Each row of a before or after table is a point. One or more steps were done to the points. Then noise was added and the rows were shuffled. The steps act on how far a point lies along the listed directions, d1 being the first. What was done? A step turns or swaps two directions, mirrors them in a line or flattens them onto one, adds a multiple of one to another, or multiplies one. Angles are multiples of 10 degrees, from the lower direction toward the higher: turns from -170 to 170, lines from 10 to 170 but not 90. Use the fewest steps. Two steps may share a direction if one is a turn and the other turns, adds or multiplies; they go together, in the order done. Otherwise the lowest direction goes first.
In the rows, zero is written as 128.

Directions:
(1): [ 74 130]
(2): [130 182]
Before (12 x 2):
[[142 187]
 [141 147]
 [ 84  96]
 [178 117]
 [ 58 116]
 [165 120]
 [167 167]
 [ 60  80]
 [143 117]
 [ 82 132]
 [ 79 136]
 [184 103]]
After:
[[180 132]
 [119 187]
 [152 176]
 [134 149]
 [ 82 116]
 [ 67  92]
 [ 87 115]
 [166 136]
 [ 99  83]
 [191 124]
 [ 80  60]
 [149 123]]
Steps: turn d1 and d2 by -20 degrees

Directions:
(1): [ 66 151 122]
(2): [139 170 178]
Before:
[[113 157 142]
 [ 96 163 181]
 [ 66  89  66]
 [ 91  84  71]
 [131 143 157]
 [ 92 109  75]
 [ 89  88  59]
 [ 82 117  82]
 [ 74 100 104]
 [102  96  93]
 [128 156 170]
 [ 71 116  78]
 [112 178 135]
 [106 162 164]]
After, 14 rows:
[[ 70 151 154]
 [ 92 187 174]
 [ 91 178 148]
 [ 96 156 161]
 [ 64 185 168]
 [121 113  96]
 [108  98  94]
 [ 68 176 138]
 [ 81 175 140]
 [ 93  81  87]
 [130  95  93]
 [ 85 181 173]
 [114 125  80]
 [140 101 114]]
Steps: mirror d1 and d2 in the line at 170 degrees

Directions:
(1): [105 146  60 108]
(2): [185 102 114  87]
(3): [134 189 153  90]
Before (10 x 4):
[[ 83 152 144 152]
 [188  98 144 113]
 [176 135 124  73]
 [120 195 222 141]
 [218 165 153  95]
 [ 93 115  37 130]
 [154 102  65  72]
 [127 109 154 114]
 [103 117  71 159]
 [110  84 114 157]]
After (10 x 4):
[[172  99 143 135]
 [131 165  58  84]
 [161 114 103  87]
 [ 97 127 121 121]
 [ 93 155 169 158]
 [105 117 207 165]
 [ 77 154 129 168]
 [176  83 186 138]
 [127 106 117 127]
 [ 95 196 133 182]]
Steps: turn d1 and d2 by 160 degrees; multiply d3 by 0.4

Directions:
(1): [153  47 124 114 101 153]
(2): [ 71 126 156 124  62 108]
(3): [162 125 136  78 126  57]
Before, 13 rows:
[[ 85  91 122 148  69 180]
 [123 179 101 167 196 151]
 [156 114 104 145 129 154]
 [109 176 147  99 108  86]
 [139  99 139 169 107 153]
 [233  65 106  64 182  97]
 [198 211 109 135 205  95]
 [173 141 120  77 160  90]
 [164  71 165  71  63  64]
 [173  88 128 159 128 143]
 [173  82  70 173 182 199]
 [ 97 108 139 133  70 152]
 [ 96 120 127 171 111 162]]
After, 13 rows:
[[130 160 146 172 127 119]
 [107 138 131 144  95 118]
 [121 110 144  81  93 119]
 [ 36 136 133 151  55 105]
 [147  38 151 114  33 136]
 [158 201 138 125 158  91]
 [111  56 124 129  86 154]
 [132 137 123 155 143 143]
 [ 52 154 169 103  62  69]
 [103 154 158 167 101 102]
 [123 187 103 141 161 145]
 [181 102 106 101 157 150]
 [150 185 110 144 165 138]]
Steps: turn d1 and d2 by 160 degrees; multiply d3 by 0.4

Directions:
(1): [127  80  78 135  59 150 123 168]
(2): [162  98 146 115 169 212 141 143]
(3): [ 86 144 131 197 133 146 193 144]
(4): [ 81  72 100  87 155 114 168  91]
(5): [135  60 166 187 138 106  94 109]
(6): [ 99 141 152 126  78 178 113  58]
Before (10 x 8):
[[118 190  93 114  78  66 125 156]
 [137  61 158 239  92  73 114 130]
 [112 177 180 169 127 140 103  63]
 [105 119 150 147  47 152 100 103]
 [ 98 217 133 193 119 152 177 129]
 [120 177 134 154  94 132 107 184]
 [110 167  82 133  77  86 122 155]
 [163 170  96 130  85 145 114 157]
 [154 153 108 163 102 157 123 171]
 [156 189 116  83 131 150 169 137]]
After:
[[164 189 115 122 140 118 124 149]
 [ 65 140  83  86 154  52 169  99]
 [109  54 170 212 152  48 144  87]
 [114  93  95 170  70 140 114 144]
 [106 177 139 136 129 115 122 163]
 [ 56 141  78  62 130  48 175  86]
 [166 191 141 166 149 140 121 159]
 [ 89 172  93 186  95 153 188 152]
 [165 195 115  96  93 171 154 144]
 [131  97 121 135 140  75 133 178]]
Steps: multiply d6 by 0.7; turn d1 and d6 by -130 degrees; add -1.5 times d2 to d4

Directions:
(1): [144 123 117 195  98 204 144 164 136]
(2): [116 123 167  99 131 126 135 215  74]
(3): [144 104 177 181 210 123 109 121 125]
Before:
[[123 115 144 137 166 102 114  81 150]
 [127 138 133 110 159  94 114  99 136]
 [121 140 119 111 133 106 130  89 155]
 [144 130 148 144 140 140 121 141 130]
 [133 134 143 147 137 127 122 147 114]
 [135 130 129 114 139  97 115  66 149]
 [138 117 129 129 149 105 112 104 130]
 [131 121 126 137 156 129 125 118 136]
 [131 134 106 140 106 151 129 121 145]
 [122 131 147 124 162 110 116 125 126]
 [139 118 131 155 181 112 110  70 144]
 [119 128 150 134 155 126 118 144 113]
 [124 141 112 103 115 113 129 101 139]
 [129 136 123 104 111 102 121 108 128]]
After:
[[136 127 163 156 160 124 118 158 105]
 [123 153  79  95  83 115 134  72 160]
 [148 120 173 155 168 138 116 158 117]
 [137 113 141 157 183 129 118 112 137]
 [147 111 130 156 175 104 102  70 148]
 [156 100 156 207 246 109  93  35 159]
 [127 119 168 158 189 125 109 135 116]
 [140 137 118 143 177  95 105  37 172]
 [130 146  91 100  84 105 124  71 152]
 [124 146  95 119 121 107 130  48 181]
 [134 123 153 158 197 108 105  89 145]
 [140 104 154 183 213 100  99  32 176]
 [146 130 108 140 146  98 108   8 184]
 [121 138 106 114  85 150 137 157 126]]
Steps: add 1.5 times d1 to d2; multiply d3 by 2.5

Directions:
(1): [164 125 106 127  81 170 164 114 181 139 205]
(2): [ 88 114 167 136 126 177 178 212 144 141 108]
(3): [145 166 137 161 138 191  69 133  96 195 137]
(4): [121 182 117 158 163  63 117 180 170 143 171]
(5): [ 78 194 185 121  81 138 105  98 152  89 130]
Before:
[[ 92 151 146 171 176  76 102 205 153 128 103]
 [134 167 125 171 202  80  69 165 100 159  82]
 [ 96 162 160 126  94 118 125  86 176  85 187]
 [ 76 192 190 133 105 185  60  71 162 107 139]
 [118 164 165 127  81 150 142 139 167  94 149]
 [100  88 138 122 110 155 220 194 193 104 108]
 [123 172 133 128 124 105  38  67  94 124 124]
 [118 122 120 160 175  65  96 173 101 126 127]
 [105 142 138 136 105 163 112 130 159 116 166]
 [138 160 117 168 204  75  37 188  98 177  95]
 [ 80 158 159 129 131  91  87 131 118 113  84]
 [ 92 102 166 111 102 162 221 178 159 110 121]]
After, 12 rows:
[[177  86 106 138  77 196 120  73 149 132 161]
 [165  76 112  97  73 172 182  61 146  88 119]
 [182 144  81 182 176 154  62 136 108 202 139]
 [114 117 156 112  69 190 106  91 118 128 114]
 [150  62 113 125  87 169 156 111 118 115 161]
 [ 68 130 180  95  72 136 146 117 147  73 107]
 [142 197 147 152 120 137  76 136 135 138 156]
 [171 163 114 160 177 137  68 124  79 205 138]
 [105 167 128 140 126 128  86 124 148 117 158]
 [ 82 188 182 163 124 161 102 145 158 141 174]
 [ 61 194 189 127 113 147  63  67 167  82 137]
 [169  52 101  76  52 157 170  61 161  67 136]]
Steps: swap d1 and d4; turn d2 and d3 by 140 degrees; turn d3 and d5 by -30 degrees

Directions:
(1): [105 150 173 205 146 107  73 119 151 114  86  82]
(2): [145 158 106 139 101 105 153  71  38 101 116  86]
(3): [149 105 146 107 141 145 131 161 103 210 120  46]
Before (8 x 12):
[[123 149 121 139 123 115 136  85 119  88 140 132]
 [107 118 138 154 142 134 116 138 149 125 133 140]
 [129 156 119 135 121 112 140 105 116  89 121 142]
 [118 141 166 168 143 120 102 133 118 150  92  57]
 [124 134 125 142 129 114 123 115 110 122 119 111]
 [107 134 110 130 111 109 128 100 127  95 133 139]
 [123 143 116 150 124 120 132 121 140 107 136 156]
 [150 121 140 110 138 134 141 136 103 193 117  50]]
After, 8 rows:
[[104 133 113 129 114 112 125 105 136  96 131 145]
 [154 128 138 116 132 128 146 123  83 186 113  39]
 [126 155 121 138 123 114 135 110 125  95 122 145]
 [ 99 167 208 244 157  97  53 117 127 133  51   7]
 [119 142 122 150 128 122 128 124 149 109 138 158]
 [121 149 126 143 129 116 128  88 132  89 142 134]
 [120 139 136 158 134 109 109 112 118 118 109  99]
 [100 124 152 173 148 130  99 137 157 123 120 129]]
Steps: multiply d1 by 2.5; add 0.3 times d3 to d2

Directions:
(1): [ 60  86 152 149  57 159 132 125 136 165 130  59 104 139]
(2): [124 168 144 214 167 168 116 135 143  83 100  93 153 183]
(3): [169 104 208  73 172 162 165 106 163 114 134  97  95 142]
(4): [142 118 187 194 146 101  94 138 121 179 170 177  72 134]
(5): [174 165 155 152  96  99 189 101  49 132 158  88 151 124]
Before:
[[161 143 108 122 121  74 127 142  83 131 140 185 147 100]
 [135 157 138 211 165 133  92 149 127 122 124 162 140 144]
 [177 155 118 177 129  90 133 133  96 134 125 173 153 107]
 [ 69 162  98 249  52 106  99 133  61 183 127 104 149 146]
 [ 93 103 124 123 129 171 117 148 172 116 110 127 104 135]
 [155 101 181 109 108 135 184  87 104 155 157  99 111 128]
 [ 64 108  88 155 100 116 101 149 149 143 105 138 128 121]
 [160 147 102 108  93  88 134 107  95 148 153 161 141  85]
 [100 131 113 126  97 111 110 136  96 122 124 135 107 101]
 [149 122 142 136 159  95 117 131 120 144 136 184 105 102]
 [ 90 122 116 116  94 132 138 136 120 150 125 105 135 135]
 [143 152 102 118 113 102 134 126 105 110 119 149 139 135]
 [145 107 131  58 145 112 141 132 125 127 140 134 110 116]]
After (13 x 14):
[[192 147 145 102 139  86 149 129  91 117 139 162 142 112]
 [145 109 169 130 183 176 134 109 174 107 116 126 113 165]
 [137 163 137 156 126 119 130 128  92  96 124 120 125 122]
 [142 164 193 197  73 127 185  88  55 158 142  38 139 159]
 [104 158 104 198  99  98 139 135 100 124 117 116 158 126]
 [197 171 142 117 161 114 148 100 114 107 141 143 146 116]
 [141 130 108 108 176 123 107 146 142 101 119 156 128 138]
 [162 143 130 104 117 100 152 120 107 123 129 139 122 133]
 [122 153 135 155 135 143 135 133 115 122 118 106 148 160]
 [193 120 151 113 110 103 174 113 102 151 133 142 132  92]
 [145 130 125 123 152  96 127 126 118 129 126 169 121  98]
 [114 101 133 118  71 116 140 127  99 176 151 126 121  92]
 [ 90 122  90 163 105 143 112 152 132 124 112 133 122 128]]
Steps: mirror d1 and d2 in the line at 30 degrees; turn d3 and d5 by -70 degrees; multiply d4 by 0.4

Directions:
(1): [177  75  88  91 101  81 142 136 165 121 106 183  83 180 123 170 115  72]
(2): [167  89 126 192  94 156 102 168 185 138  78 139 188  66 148 130  99 116]
(3): [ 75  81 188 112  80 120 148 185  89 133 127 136 144 154 175  69 145  77]
Before, 8 rows:
[[162 104 115 125 128 116 142 129 152 117 122 162 118 148 132 154 114  90]
 [ 98 127 128 105 150 109 135 107  99 133 149 136 100 154 115 123 134 135]
 [117 137 128  81 156 107 138 120  93 123 159 118  94 170 130 132 150 138]
 [167 135  90 161 156 137 109  95 173 117 109 137 125  95 115 168 104 158]
 [148 105 120 149 124 134 115 132 155 124 106 135 129 137 142 143 115 118]
 [146 127 133 143 119 126 120 133 155 129  94 134 134 114 124 146 117 124]
 [141 112 114 133 113 130 116 140 145 138 123 149 128 132 120 133 125 128]
 [193 168  82 146 157 143 107  81 186 128 114 133 154  91 101 171 101 157]]
After, 8 rows:
[[141 101 141 144 118 133 138 148 142 122 120 150 147 127 149 127 116  91]
 [157 107 142 181  99 146 106 160 178 135  68 135 174  77 139 137 104 120]
 [157 117 121 206 132 167  96 131 182 127  88 127 180  50 141 137  97 156]
 [142 102 124 156 100 142 108 157 155 143 109 147 154 109 131 123 119 126]
 [ 70 182 131   8 195  76 168  75  26 112 218 105  26 240 108 128 183 151]
 [178 149 118 196 131 177  92 122 192 139  90 119 214  40 132 134  94 155]
 [ 65 160 129  50 179  85 158  72  50 125 192 127  48 207  98 122 159 145]
 [155  88 132 186 104 154 102 158 177 131  83 134 167 100 158 131 103 113]]
Steps: flatten d1 and d3 onto the line at 50 degrees; multiply d2 by 3

Directions:
(1): [ 64 157 130 113  78 133  89 156 154  83  27 103 161 118 126 130 109 145
 115 187]
(2): [198 120 151 205 161 129  68 149 148 129 125 101 206 137 119 111 116 111
 190 153]
(3): [130  91 140 121  70 126  19 152 123 186 150 103  67 136 109 166 157 103
 114 134]
(4): [ 85 144 213 125 111  91 131  85 138 109 189  44 157 106 138 157  86 129
 122  96]
Before:
[[148 119 126 147 148 127 142 121 124 147 143 137 135 131 127 123 127 125
  142 113]
 [102 117 141  85  81 118 118 115 124 159 151 100  62 119 134 148 126 120
  101 100]
 [148 129 101 132 147 138 173 140 136 135  97 170 131 136 138 113 140 143
  133 147]
 [158 111 136 122 129 116 106 135 111 153 172 119 109 132 124 148 140 122
  125  98]
 [146 136 117 144 186 133 195 107 123 116 147 151 156 121 138  97 113 130
  149  99]
 [135 119 115 119 131 142 131 121 131 149 125 154 121 135 121 125 130 128
  140 122]
 [103 145 136 125 118 121 135 123 135 116 117 122 135 134 133 128 124 132
  112 136]
 [ 82 118  91  89  91 126 117 147 114 140 102 156  63 129 121 154 150 140
   91 134]
 [120 132  92 108 122 132 143 135 120 148 114 157  76 143 127 125 136 127
  122 125]
 [136 118 132 134 136 128 137 118 126 137 161 123 135 125 126 118 126 118
  135 113]]
After, 10 rows:
[[163 123 143 129 163 110 164 113 110 132 191 123 137 126 135 135 123 131
  134  79]
 [  8 143 132  42  68 101 165 106 112 110 130 117  55 107 137 176 122 157
   53 105]
 [165 109 130 159 152 127 126 123 121 163 159 135 132 135 123 127 136 117
  150 111]
 [ 97 145 116 117 113 130 135 132 136 114  95 137 126 137 132 124 130 136
  107 145]
 [188  92  85 150 160 147 109 143 112 182 154 177  94 139 117 111 160 105
  150 109]
 [138 105 130 125  98 128  95 148 135 174 129 130  91 138 127 147 150 125
  118 142]
 [157 113 118 142 150 133 146 119 123 140 164 140 134 130 126 111 133 117
  143 112]
 [ 72 151 128  57 110 115 234  82 119 116 142 125  80 106 156 128 105 148
   86  79]
 [ 79 135 127  82  95 115 144 112 115 152 151 121  53 133 130 152 126 129
   97 101]
 [127 115 136 114 120 133 119 111 130 157 149 133 115 132 121 139 125 125
  133 110]]
Steps: multiply d1 by 1.6; multiply d2 by 2; turn d3 and d4 by 110 degrees

Directions:
(1): [219 156 137 126  78  73 115 137  56  84 128 102 130 138 114  48  96 106
 145 142 146 102  81 116]
(2): [102  95  72 226 128 193 152  69  91 156 110 140 146 125 128  96  93  83
 182 162 135 100 121 132]
(3): [178 166 109  92 140 170 151 143 130 165  58 104 115 136 198 135 175 101
 154 189 149 200 110  90]
(4): [137 167 160 166 146  82 107  62 162 146  87 136 191  66 145  85 195 158
 140  97 128  98 147  76]
(5): [182 123 155 158  57 148 121 118 120 203 121  96 126 154 141 134 147  94
 122  37  88 155 166 187]
Before (8 x 24):
[[159  93 140 108  84 107 111 170  94  70 175 114 100 168  86 109  60 118
  109 129 121 121 137 166]
 [111 160 154  87 155 121 141 137 146 127  88 133 145 104 178 131 140 156
  130 149 138 186 148 110]
 [111  81 130 193  58 102 128  92  66  72 162 153 143 131  46  53  36 106
  138 133 132  49 121 151]
 [163 172 130  96 156  65 131 104 113  92 102 128 136 114 133  85 137 132
  137 187 146 103  90  91]
 [112 155 147 146 166 145 113  39 154 151  69 144 176  63 168 114 201 189
  170 141 134 111 159  99]
 [220 148 176 106  48  70 121 179 113  94 153  92  92 128 112 110 100 138
   80  86 107 129 119 153]
 [217 140 147 133  12  66  68 163  49 100 193  93  93 171  76 100  93  82
   97  67 102  88 112 181]
 [172 162  84 125 150 145 150 138 153 176  52 116 149 111 194 117 183  99
  171 188 129 150 114 103]]
After (8 x 24):
[[135  83 100 190  82 199 132  78  49 138 133 126 123 142 116  96  77 116
  191 148 128 100 131 197]
 [ 75 123 124  85 161 153 161 187 191  98 138 140  75 110 136 215 128 168
   73 160 117 166 138 127]
 [113 137 147  61 170 110 114 152 189  85 108 130 123 116 146 144 162 167
  108 173 137 162 155  82]
 [101  87 115 196  97 100 117 107 129 136 159 142 157 126  79 109  89 114
  140  78  92  48 143 192]
 [ 23 146 106  63 210 149 105 161 210 116 129 161 104 111 151 244 201 164
   92 189 133 166 150  84]
 [ 86 109 103 126 155 106 143 112 110  70 159 148 126 135  93 115  71 130
  125 176 134  70 106 146]
 [ 85 150 120 115 180 135 159  89 175 109  44 163 159  72 152 111 179 153
  151 241 176 141 119  25]
 [118 119 149 131  90 113 128 148  86 110 148 127 132 144 116 107  50 132
  119 106 113 138 143 182]]
Steps: turn d1 and d5 by 120 degrees; turn d3 and d5 by 160 degrees; mirror d2 and d4 in the line at 30 degrees

Directions:
(1): [112  38 150 117 146  99 119 128 190  88 185 110  79 155 107 104 150 177
 114 158  72 109  71 145 111 116 110 141 128  77 185  71  72 173 104 102
 167 207 173 102 163 124 110  85 131  80 180 135]
(2): [125 117 115  61 134 145 130 128 134 155 174 123 142  54 127 117 111 101
  88  89 115 100 125 165 125 117 131 145 155 112 195  86 106  57  52 147
 151  91  63  95 110  34 145 147  19 118  91 138]
Before, 12 rows:
[[144 138 133 143 145 138 136 127 132 128 110 127 122 149 126 129 135 153
  141 133 127 141 133 105 117 123 131 123 122 125  95 144 143 146 169 118
  113 142 144 140 137 163 110 126 174 130 142 127]
 [145 131 141 148 134 141 116 130 134  94 107 128 113 179 128 124 142 154
  149 155 125 144 115 117 131 122 129 125 117 143  85 129 128 181 181 112
  140 171 164 159 146 184 132 115 195 119 158 126]
 [144 146 109 146 119 139 129 113 118 141 112 130 147 105 134 129 114 115
  134 129 150 141 133 131 132 121 119 122 136 142 120 130 149 106 117 157
  130 105 123 129 127 132 126 137 108 125 102 134]
 [121 118 139 105 121 128 124 114 149 132 140 125 124 104  99 128 124 114
  103 120 116 118 130 139 125 120 127 138 131 122 158 111 128 116 105 126
  126 114  98 116 131  89 134 120  95 130 118 135]
 [148 194 127 168 105 145 124 125  70 146  67 137 144 151 140 141 111 102
  166 133 164 162 159  96 143 137 143 109 116 157  46 199 177 132 186 157
   87  79 132 160 113 168 128 151 175 159 114 110]
 [118 106 134 109 141 121 141 131 134 131 139 139 139 139 123 114 120 125
  118 123 126 130 125 132 129 128 143 133 134 127 154 113 122 117 124 124
  135 124 121 113 122 115 139 121 100 100 136 103]
 [122 159 125 184 116 128 122 144 110 132  81 131 131 190 141 153 125 137
  168 144 152 168 146  95 133 135 114  96 107 172  57 175 148 181 208 132
  109 148 172 155 130 206 122 115 203 161 143 117]
 [133 126 133 130 121 141 133 128 130 115 123 126 119 140 125 136 136 134
  123 107 120 117 116 126 137 121 143 132 114 128 120 133 123 134 142 130
  134 141 143 139 141 154 139 120 125 137 131 135]
 [130 175 118 138 118 133 128 142 104 141  98 122 150 138 142 138 128 133
  138 136 141 129 160 113 130 124 128 125 125 155 103 144 144 126 144 139
  101  91 108 160 114 143 118 148 146 155 125 115]
 [122 113 146 112 127 122 108 134 123 131 145 127 124 125 121 122 130 128
  121 142 120 128 105 127 124 124 137 131 131 104 156 127 106 147 116 105
  139 139 135 119 122 130 103 109 123 125 144 122]
 [151 249 102 116 103 175 141 131  47 188  73 148 203  58 148 148  80  48
  135  79 200 156 201 129 149 144 158 110 118 183  69 193 202  49 145 175
   71  24  41 158  77 104 156 196  95 196  48 108]
 [121 102 143 118 152 111 126 118 152 137 157 128 113 150 119 118 135 149
  124 133 112 109  97 136 134 127 121 127 123 117 146 103 119 140 119 137
  147 176 155 118 159 110 122 118 123 113 159 127]]
After, 12 rows:
[[132 169 133 143 139 129 132 119 108 154 100 144 142 153 130 133 127 125
  144 119 154 129 138 120 148 136 132 111 112 157  91 154 164 131 151 147
  113 130 141 150 141 139 132 145 150 147 135 124]
 [149 179 112  95 127 178 126 128 100 147 116 134 157  93 139 130 116  93
  122  99 148 132 146 140 136 118 143 134 145 163 109 126 142  88 126 148
  134  83  71 146 107  96 161 161  90 137  88 126]
 [131  97 128  67 127 138 115 127 132 142 181 115 118  81 119 103 104 114
   99 106  94 108 103 166 123 111 130 151 149  86 182  91  96  77  63 160
  157 105  90  92 124  41 138 138  32 100 114 125]
 [134 134 127 119 120 147 135 130 125 124 119 128 127 126 133 136 133 126
  120  98 126 115 119 128 140 121 147 131 116 133 125 134 127 116 134 134
  136 126 128 138 138 143 140 131 110 143 118 138]
 [116 148 103  78 124 160 127 145 119 179 153 126 153  71 143 135  93  90
  107  75 135 131 144 155 130 118 122 120 154 153 162 110 119  65  89 165
  143  85  66 108 100  56 152 147  25 152  78 132]
 [131 149 139 133 121 129 114 136 100 139 118 135 141 129 130 131 126 113
  133 143 145 138 125 111 131 134 141 120 123 124 124 159 132 146 139 113
  118 118 130 135 115 154 107 120 142 145 133 112]
 [120 118 136 138 138 116 140 133 128 121 120 143 135 160 128 121 128 134
  130 135 133 145 133 121 129 130 143 125 125 136 131 133 134 144 157 122
  125 132 136 128 126 152 136 120 136 106 141  96]
 [146 143 121 102 146 156 134 125 126 156 125 126 142  92 130 126 120 124
  120 107 129 126 143 125 114 117 135 129 140 128 125 122 142  91 127 131
  118 101  94 122 123  96 125 150 102 135 107 132]
 [121 119 148 145 124 115 125 116 150 114 116 127 110 150  97 133 137 141
  129 144 119 131 122 119 127 129 124 129 112 128 118 134 135 164 148 114
  114 141 139 131 147 146 121 107 162 133 147 130]
 [110   8 152  64 147 104 120 133 207  97 235 100  78  99  93  82 126 162
   89 147  51 100  55 189 105 107 113 145 130  46 240  32  50 136  57 115
  178 215 135  79 158  55 113  91  65  70 168 131]
 [121 116 125  97 135 127 125 147 138 136 156 108 133 113 128 119 133 145
  112 136 103 103 126 141 120 112 121 142 141 115 168  90 104 112  88 137
  136 117  98 130 128  89 115 133  95 123 137 122]
 [141 101 121 141 127 131 127 115 145 124 138 123 121 117 129 115 124 139
  126 142 122 130 107 142 124 114 112 131 136 117 149 103 126 128 104 145
  150 144 143 110 147 130 118 113 111 103 131 137]]
Steps: turn d1 and d2 by -140 degrees
